Each point is reached from the start by the listed moves, each made once or not at all, plus a little noise. Is the number of moves made odd or even? Then give how often each move was made.
In the rows, zero is written as 128.

Moves:
(1): [188 124 133 129]
(2): [129 187 120 143]
(3): [115 133 188 115]
Start: [132 134 116 135]
Points:
[126 191 108 147] -> odd (0, 1, 0)
[117 144 175 122] -> odd (0, 0, 1)

Moves:
(1): [185 132 123 123 122 116 134 129 133 134 135 119]
(2): [129 199 118 132 122 139 123 126 123 131 127 119]
(3): [124 140 182 116 129 122 127 133 123 134 122 131]
(4): [136 129 139 194 134 122 128 132 124 122 120 130]
(5): [135 133 127 124 189 133 126 122 129 131 131 126]
(6): [138 123 139 136 122 187 133 123 126 125 128 126]
(7): [118 129 129 129 133 123 177 128 119 136 128 122]
(8): [130 128 121 125 131 133 125 187 126 119 125 118]
(9): [121 133 130 139 130 133 133 137 203 138 124 121]
(10): [128 126 121 132 132 131 117 134 128 177 134 124]
(11): [129 126 135 133 121 117 130 129 134 122 194 128]
(12): [131 126 127 129 130 130 133 139 132 132 133 177]
Start: [181 104 129 130 103 134 142 150 106 120 129 151]
Points:
[249 179 128 212  97 123 154 234 184 119 190 166] -> odd (1, 1, 0, 1, 0, 0, 0, 1, 1, 0, 1, 1)
[190 197 174 194 174 153 120 227 166 176 116 128] -> odd (0, 1, 1, 1, 1, 0, 0, 1, 1, 1, 0, 0)
[185 106 121 122 175 142 189 216 104 125 130 183] -> even (0, 0, 0, 0, 1, 0, 1, 1, 0, 0, 0, 1)

Moves:
(1): [197 124 131 127 125 129 122 132 122 123 122 131 122 138 124 126 126 132
 122 131 133 125 128 143 128 125 129]
(2): [130 183 115 130 133 134 126 123 134 127 135 136 132 129 135 128 129 130
 132 137 126 123 127 126 134 132 132]
(3): [124 138 186 135 125 132 132 132 130 127 134 133 122 123 124 115 129 132
 122 128 128 126 134 134 122 117 128]
(4): [131 131 127 175 123 127 121 128 125 136 134 127 125 126 123 136 130 125
 131 121 133 125 128 122 134 128 131]
(5): [130 120 134 140 195 128 131 134 131 134 116 129 122 124 144 133 140 124
 124 132 137 129 121 130 127 141 134]
(6): [129 116 126 130 128 175 131 121 127 126 124 130 129 127 133 130 127 128
 130 137 135 125 132 127 126 126 120]
(7): [131 123 127 140 132 126 197 132 136 111 131 124 126 126 106 129 125 129
 120 134 133 127 129 131 122 138 146]
(8): [124 131 126 123 121 138 132 190 132 143 125 131 143 129 124 140 127 133
 135 134 123 135 132 131 123 128 129]
(9): [127 126 131 136 125 120 128 120 191 140 119 126 134 128 127 116 123 120
 137 139 121 134 124 136 136 130 118]
(10): [133 127 132 128 124 128 142 120 121 179 129 126 130 125 124 128 137 130
 130 125 137 134 137 140 131 129 135]
(11): [135 114 120 118 135 137 124 131 141 139 195 127 141 130 121 125 141 121
 123 119 118 123 123 131 123 125 132]
(12): [129 116 133 134 127 127 133 129 129 133 124 182 127 141 130 121 125 121
 122 122 128 134 122 117 134 133 131]
(13): [135 128 133 133 129 125 126 123 121 126 124 130 177 127 123 131 128 127
 135 128 130 126 120 120 131 135 124]
(14): [121 128 134 133 129 127 130 128 118 131 123 119 124 189 138 117 129 137
 129 115 129 115 129 124 123 118 125]
(15): [134 121 126 135 116 125 141 132 124 128 137 119 130 124 186 127 132 123
 125 128 129 134 143 119 139 130 125]
(16): [126 126 133 121 128 132 126 122 140 129 131 132 132 135 135 172 122 129
 118 127 133 130 128 126 123 125 132]
(17): [127 133 124 134 123 122 126 128 130 121 114 136 130 134 121 130 192 133
 123 135 124 137 144 130 123 139 124]
(18): [136 121 126 134 132 130 132 125 129 123 133 135 126 117 129 128 118 206
 136 109 124 118 130 124 123 133 127]
(19): [138 119 141 119 130 122 131 119 125 123 136 139 120 134 128 143 139 110
 196 138 126 128 131 134 127 133 140]
(20): [122 118 129 137 128 117 121 124 120 133 135 133 126 133 126 126 125 134
 124 182 122 126 133 125 125 125 123]
(21): [126 121 124 124 127 126 121 134 130 122 136 128 132 127 120 116 126 131
 129 132 188 135 124 124 129 133 128]
(22): [123 127 123 133 128 131 127 116 114 120 131 121 131 142 125 129 122 139
 129 127 123 190 121 130 127 141 133]
(23): [129 121 123 133 138 130 130 120 133 121 127 133 139 130 113 128 109 127
 124 123 126 129 190 130 128 118 124]
(24): [113 125 119 140 126 126 121 127 121 119 132 141 136 133 133 130 119 130
 125 131 133 122 125 194 125 138 129]
Start: [119 138 131 121 122 155 122 110 147 117 126 148 121  97 143 140 104 154
 131 102 104 114 110 100 152 143 124]
Points:
[202 149 195 211 168 160 154 144 214 181 140 242 137 119 204 195  89 206
 188 105 122 122 189 182 175 162 144] -> odd (1, 1, 1, 1, 1, 0, 0, 1, 1, 1, 0, 1, 0, 0, 1, 1, 0, 1, 1, 0, 0, 0, 1, 1)
[128 175 185 217 100 182 143  75 186 183 134 161 173 151 197 162 163 249
 139 152 113 104 154  86 162 146 110] -> odd (0, 1, 1, 1, 0, 1, 0, 0, 1, 1, 0, 0, 1, 1, 1, 1, 1, 1, 0, 1, 0, 0, 0, 0)
[124  88 195 162 181 167 152 156 129 129 191 218 192 182 195 147 110 142
 190  93 101 171 170 155 146 164 143] -> even (0, 0, 1, 0, 1, 0, 0, 1, 0, 0, 1, 1, 1, 1, 1, 0, 0, 0, 1, 0, 0, 1, 1, 1)

Moves:
(1): [143 110 156 132 116 139 141 115 119 131 138 122 146 141 131 135 131 127
 136 115 121 104 135 129]
(2): [141 166 113 163 130 140 138 125 123 128 111 139 154 151 118 131 132 125
  92 128 111 130 130 113]
(3): [114 139 145 138 132 125 125 120 123 133 131 110 114 122 128 132 127 140
 129 122 120 121 131 122]
(4): [114 127 111 139 133 131 127 119 140 126 129 124 128 134 125 128 112 131
 117 124 128 121 135 134]
(5): [152 129 113 126 148 117 115 128 134 124 127 132 104 148 119 141 132 137
 136 122 123 133 128 119]
(6): [108 136 120 115 139 142 130 127 125 120 138 113 141 128 104 123 127 121
 130  97 127 116 117 126]
(7): [133 125 125 129 138 135 150 159 134 104 131 137 127 120 154 137 122 149
 123 118 125 126 116 112]
(8): [138 121 131 128 119 111 119 150 124 122 124 129 140 135 119 123 135 129
 127 121 122 139 140 130]
(9): [123 134 139 139 136 133 142 138 152 130 125 136 147 130 124 122 133 128
 126 122 140 120 117 132]
(10): [136 109 139 143 120 152 138 137 116 163 120 133 123 118 129 129 119 131
 135 132 114 121 119 127]
(11): [120 131 123 125 134 114 135 133 122 132 153 126 141 119 103 128 126 119
 123 143 125 103 128 124]
(12): [125 118 136 128 116 146 118 122 111 107 136 167 125 118 124 125 131 130
 111 112 122 139 128 129]
(13): [113 105 112 134 128 115 125 118 114 137 119 131 125 141 124 121 142 131
 129 127 133 127 113 129]
(14): [118 134 137 120 127 131 131 132 117 135 123 134 119 146 125 131 118 127
 109 132 120 124 131 140]
(15): [125 137 131 130 131 131 105 140 116 133 134 146 122 123 161 129 112 115
 123 134 147 133 136 125]
(16): [119 118 135 134 132 138 125 119 117 133 135 130 133 123 113 160 141 139
 109 116 125 138 122 132]
(17): [131 117 118 143 117 153 126 141 131 132 138 130 110 148 137 117 153 131
 125 120 122 135 111 123]
(18): [142 135 118 115 115 137 111 128 116 124 121 132 126 110 120 141 130 177
 124 126 127 111 132 130]
(19): [129 138 128 134 120 128 137 133 127 127 129 135 137 135 120 145 124 144
 142 128 125 129 137 130]
(20): [118 131 129 137 149 142 132 138 124 108 115 119 127 123 128 133 134 130
 146 145 145 119 132 127]
(21): [136 118 142 128  98 115 143 131 111 115 143 116 112 103 114 134 124 101
 123 104 162 121 144 134]
(22): [125 134 141 121 143 135 129 131 128 127 158 132 119 130 130 119 111 149
 104 128 150 153 143 109]
(23): [128 127 119 120 133 118 129 128 131 147 108 135 131 133 134 120 144 108
 126 127 119 122 158 127]
(24): [138 136 133 131 138 138 145 135 117 139 141 129 133 128 145 114 128 122
 128 127 125 125 125 156]
Start: [136 147 146 130  98 126 127 137 135 137 138 125 163 118 129 109 125 118
 136 121 133 120 141  99]
Points:
[124 108 191 176 123 142  93 146  89 118 142 168 168 143 116 150 161 146
 128  75 153 114 144  92] -> even (1, 0, 1, 0, 1, 0, 0, 1, 1, 0, 0, 1, 1, 0, 1, 1, 0, 0, 0, 1, 0, 0, 0, 0)
[133 184 220 193  80 188 194 168  85 145 205 118 207 175  74 131 149 137
  56  18 135 109 158 110] -> odd (1, 1, 1, 0, 0, 1, 0, 1, 1, 0, 0, 0, 0, 1, 0, 1, 1, 0, 1, 0, 1, 1, 0, 1)
[111 112 147 171  99 158 114 196  64  68 178 159 116 125 110 165 165 149
 125  22 166 134 135  75] -> odd (0, 0, 1, 0, 1, 1, 1, 1, 0, 0, 0, 1, 1, 0, 1, 1, 1, 0, 1, 1, 1, 0, 0, 0)
[179 162 172 185  97 212 128 195  38  69 182 155 156 118 126 164 163 167
  76   7 136  91 144  86] -> odd (1, 1, 1, 0, 1, 1, 1, 1, 0, 0, 0, 1, 0, 0, 1, 1, 1, 1, 0, 1, 1, 0, 0, 1)
[145 210 132 180 142 153 134 124 127 178 109 147 173 167  98 148 144 172
  51  86  94  85 170 121] -> even (0, 1, 1, 1, 1, 0, 0, 0, 1, 0, 0, 0, 0, 1, 0, 1, 0, 1, 0, 0, 0, 0, 1, 1)
[159 144 200 196  70 164 214 214  81 123 131 192 225 129  93 137 133 101
  89  83 118  57 193  86] -> odd (1, 1, 0, 0, 0, 0, 1, 1, 1, 1, 1, 1, 0, 1, 0, 0, 0, 0, 1, 1, 1, 0, 1, 0)
[187 157 204 181  62 163 126 162  12 166 170 194 139 148 116 140 103 182
  65  60 132 108 191 100] -> odd (1, 1, 1, 0, 1, 0, 0, 1, 0, 1, 0, 1, 1, 1, 1, 0, 0, 1, 1, 0, 1, 1, 0, 1)
[155 135 160 187 107 230 180 209 118 148 140 155 171 103 149 156 153 219
 142 101 126  92  96 114] -> odd (0, 0, 0, 0, 0, 0, 1, 0, 1, 1, 0, 0, 0, 0, 0, 1, 1, 1, 1, 1, 0, 0, 0, 1)
[145 112 195 146 120 159 179 215  83 143 195 101 128 141  92 122 137 124
 111  54 137  67 182  59] -> even (1, 0, 1, 0, 1, 1, 1, 1, 0, 1, 1, 0, 0, 1, 0, 0, 1, 0, 0, 1, 1, 1, 1, 0)
[124  93 146 167  93 167 141 153  81 141 129 167 168 186 139  74 173 104
 112  94 112  96 169 140] -> even (1, 0, 0, 1, 0, 0, 0, 1, 0, 0, 0, 1, 1, 1, 0, 0, 1, 0, 0, 1, 0, 0, 1, 1)
